Rows are points. Examples show where two turns around zero, p and q, send a point. Write where each new point lands after one turn and then the other. Backwards means that the second turn is done in reverse. Each puzzle has new turns, and all numbers are rounded.

Turn p:
| -35 | -63 | => | -13 | -71 |
| -2 | 30 | => | -12 |  28 |
| 13 | 15 | => |  7 | 18 |
| 24 | 17 | => | 17 | 24 |
Turn q:
| -46 |  11 | => | -39 |  27 |
|  42 | -15 | => |  34 | -29 |
|  23 | -31 | => |  10 | -37 |
| -20 |  35 | => | -6 | 40 |
Where do these land?
p, then q: |  13 | -34 | => |  12 | -35 |
q, then p backwards: | -40 |  -8 | => | -36 |  20 |
q, then p: | 27 | 42 | => | 29 | 41 |

Turn p:
|  -9 |  -7 | -29 | => |  20 |  -9 | -22 |
|  6 | 53 | 16 | => | -34 |  43 |  -8 |
| -2 | 20 | 45 | => | -43 |  10 |  21 |
| -28 | -32 | -53 | => |  40 | -38 | -39 |
|  33 | -34 |  22 | => | 16 | -7 | 49 |
Turn q:
| -47 |   3 |  44 | => | -4 |  6 | 64 |
| -24 | -13 |   7 | => | -16 |  -9 |  22 |
|  31 |   4 | -46 | => |  -7 |   5 | -55 |
| 15 | 12 | 43 | => | 42 |  2 | 22 |
| 22 | 42 | -7 | => |  22 |  37 | -21 |
|   3 | -48 | -42 | => | -38 | -40 | -32 |
Where do these land?
q, then p: | 26 | 24 |  6 | => | 16 | 32 |  1 |
p, then q: | -44 | -51 | -58 | => | -13 | -63 | -62 |
p, then q backwards: | 16 |  5 | 28 | => | -31 |   7 |   8 |
q, then p: |  32 | -36 |  13 | => |  39 | -19 |  24 |
q, then p: | -21 |  38 | -22 | => | -28 |  23 | -33 |
q, then p: | -9 | 21 | 33 | => | -20 |  23 |  26 |

Turn p:
| 20 | 15 | 15 | 26 |  7 | 21 | => |  16 |  27 |  24 | -10 |  16 |   9 |
|  43 | -33 | -24 | -12 |   7 |  -1 | => |  48 | -12 | -14 |  27 |   0 | -18 |
|  37 |  -8 |  50 | -37 | -39 |  30 | => |  46 | -37 |  40 | -37 | -31 |  20 |
| -42 | -14 | -27 | -43 |  54 |  11 | => | -24 | -36 | -43 | -17 |  41 | -43 |
| -31 |  51 | -59 |  13 | -27 | -38 | => | -46 |  51 | -54 |   7 | -41 |   2 |
|  10 |  48 |   2 |  32 |  14 | -11 | => | -14 |  56 |  18 |  -6 |  -1 | -12 |
| -47 |   9 |  42 |   7 |  26 |  13 | => | -46 | -12 |  28 | -26 |  35 |   5 |
|  32 | -37 |   2 | -10 | -23 | -63 | => |  12 | -24 |  13 |  60 | -48 | -14 |
| -22 | -30 |   0 |  24 | -20 |  37 | => |   4 | -13 |  -9 |   2 |  28 |  52 |
Turn q:
| -37 |  46 | -46 |  22 |  65 | -11 | => | -19 |  92 | -14 | -11 |  19 |  30 |
|  24 |  -4 |  10 |  17 |  -1 | -19 | => |   4 |  -4 |   7 |  17 |  20 | -24 |
|   4 | -47 | -22 |  12 | -41 |  35 | => |  -4 | -43 | -52 |  19 | -29 |  -5 |
|  -9 |  16 |  55 |  -2 | -53 | -14 | => |  -3 | -24 |  54 |   3 | -39 | -36 |
| -39 |  31 |  13 |  17 |   2 |  40 | => |  -2 |  29 |  13 |  18 | -47 |  31 |
|  63 | -23 |  10 | -23 | -21 |  16 | => |  49 | -54 |  -9 |   5 |  15 | -13 |
|  11 | -24 | -31 | -39 | -21 | -20 | => |  -1 | -29 | -27 | -45 |  11 | -17 |
| -17 |   5 |  11 |  -3 |  70 | -25 | => | -24 |  32 |  26 |  -4 |  49 |  36 |
Where do these land?
q, then p: | -41 |   0 |  20 |   6 | -63 |  15 | => | -16 | -25 |  -1 |  16 | -45 |  56 |
q, then p: |  -8 |  47 | -23 |  30 |  32 | -35 | => | -34 |  46 |  11 | -35 | -13 | -34 |
q, then p: |  32 |   6 | -21 |  -2 |  33 |  37 | => |  46 |  33 | -11 |  -8 |  20 | -12 |
q, then p: |  32 | -45 | -26 | -20 |  -3 |   7 | => |  25 | -17 | -37 |  30 |  23 | -21 |
p, then q: | -16 |  33 |  43 |  -7 | -40 | -35 | => | -18 | -31 |  29 |  -7 | -62 |  -6 |
p, then q: |  -5 |  20 |  24 |  46 |  12 | -19 | => |  -6 |  28 |  44 |  16 | -21 |  13 |
p, then q: |   7 | -62 | -17 | -53 |  29 |  31 | => | -12 | -33 | -46 |   4 |  74 |  -1 |

Turn p:
|  17 |  14 | -85 |  27 |  24 |  28 |  13 | -43 | => |  20 | -13 | -54 |  13 |  37 |  80 |   7 | -19 |
|  31 |  22 |  15 |  31 | -21 |  65 |  13 |   1 | => |  48 |  28 |  30 | -16 |   1 |  25 |  24 | -45 |
| -42 |  14 |  29 | -33 |  19 |  -5 |   3 |  -9 | => |   7 | -21 |  -5 | -31 |  -8 | -29 |  12 |  43 |
|  15 | -46 |   9 | -32 | -18 | -49 |   8 | -53 | => | -31 |  11 | -61 |  -5 | -49 | -25 | -33 |  -7 |
|  16 |  44 |  73 | -22 |  -5 | -32 |   0 | -22 | => | -10 |  54 |  -8 | -48 |  -3 | -58 |  22 |  17 |
| -15 |  -4 |  25 |  31 |  12 |   3 | -11 |  18 | => | -20 | -14 |  36 | -17 |   6 |  -3 |  11 |  -9 |
|  23 |  15 | -24 |  27 |   7 |   6 |  59 |  61 | => |  12 |  -4 |  18 |  65 |  22 |  -1 |  57 | -29 |
| -45 | -37 | -24 | -10 | -33 | -25 | -48 |  33 | => | -32 | -19 |  36 |  31 | -25 |  12 | -54 |  43 |
|   0 | -21 | -18 | -19 |  16 |   9 | -38 |  14 | => |   6 | -21 |   8 |   7 |  20 |  -1 | -46 |   6 |
Turn q:
|  42 |  46 |  57 |  56 | -30 |  46 |  26 | -69 | => |  99 | -54 | -29 |  16 | -10 |  10 |  68 |   4 |
|   2 | -12 |  41 |  41 |  15 | -32 | -42 |  16 | => |  27 | -32 |  17 |  10 |  36 |  -8 | -54 |  19 |
| -12 |  16 | -28 |   9 |  31 | -40 |  27 |  62 | => | -42 |  26 |  -1 | -18 |  14 | -41 | -15 |  59 |
| -23 |  41 | -29 |   1 |  31 |  23 |  -6 | -28 | => |  17 |  24 |  18 |  16 | -39 | -44 |  18 | -13 |
|  13 | -37 |   9 | -21 |  12 |  40 |  -1 |  11 | => |  16 |  35 |  -7 | -24 |   5 |  35 | -12 | -22 |
| -12 | -12 | -29 |  -3 |   3 | -63 |  37 | -29 | => | -52 |  -7 |   1 |  23 |  42 | -32 |  34 |  -7 |
|  24 |   0 |   3 |  -8 | -21 |  22 |  37 |  -1 | => |   4 |   3 | -29 | -16 |  -4 |  24 |  35 |   5 |
| -12 |  10 |  20 | -56 |  16 |   3 | -36 |  40 | => | -16 |   0 |  13 | -53 | -28 |  -4 | -51 | -18 |
|  35 | -37 | -42 | -20 | -51 | -22 | -37 |  -7 | => | -47 | -12 | -39 |  46 |  -5 |  40 | -28 | -29 |
| -58 | -16 |  -1 |  -1 |  -5 |  24 |  -4 |   5 | => |  -4 |  19 |  57 |  -1 | -12 |  21 |   4 |   0 |
Where do these land?
q, then p: |   1 | -18 | -18 |  70 |  -1 |  34 |  24 |  15 | => |  19 |  16 |  39 |  25 |  47 |  -1 |  41 | -30 |
q, then p: | -30 |  14 | -51 |  11 | -17 |  50 | -38 |  -2 | => |  -1 |  60 |  46 | -14 | -27 |  31 |  21 |  -8 |
q, then p: |  22 |   7 |  24 | -18 |  37 | -33 | -36 |   4 | => | -33 |  -1 | -26 | -10 |  16 |  -6 | -53 |  15 |
q, then p: |  -6 |   5 | -52 |  29 | -57 |  33 |   2 | -36 | => |   6 |  12 |  31 |  10 | -32 |  51 |  52 | -40 |
p, then q: |   2 |  11 | -40 |  17 |   6 |  61 |  32 | -22 | => |  34 |  40 | -50 |   6 |  -3 |  25 |  30 | -20 |
p, then q: |   3 | -49 |  40 | -27 |  38 | -28 | -19 | -11 | => | -56 | -17 |  28 |  22 |  21 |  -8 | -33 | -34 |
p, then q: | -52 |  30 |  17 | -18 | -32 | -18 |  36 |  10 | => | -29 | -14 | -13 | -30 |   4 |  27 |  17 |  62 |
p, then q backwards: |  47 | -21 |  54 | -48 |  12 | -23 | -23 |  33 | => |  -8 |  26 | -17 |  -5 |  81 | -40 | -30 |  -5 |
p, then q: |  -6 |   8 | -33 | -10 | -12 | -44 |  45 |  24 | => | -1 | 14 | 11 | 29 | 14 |  0 | 21 | 65 |
p, then q backwards: |  17 |  13 |  58 |  -6 |  25 | -32 | -22 | -14 | => |  -4 |  12 |  -3 | -35 |  51 | -31 |  28 |  21 |
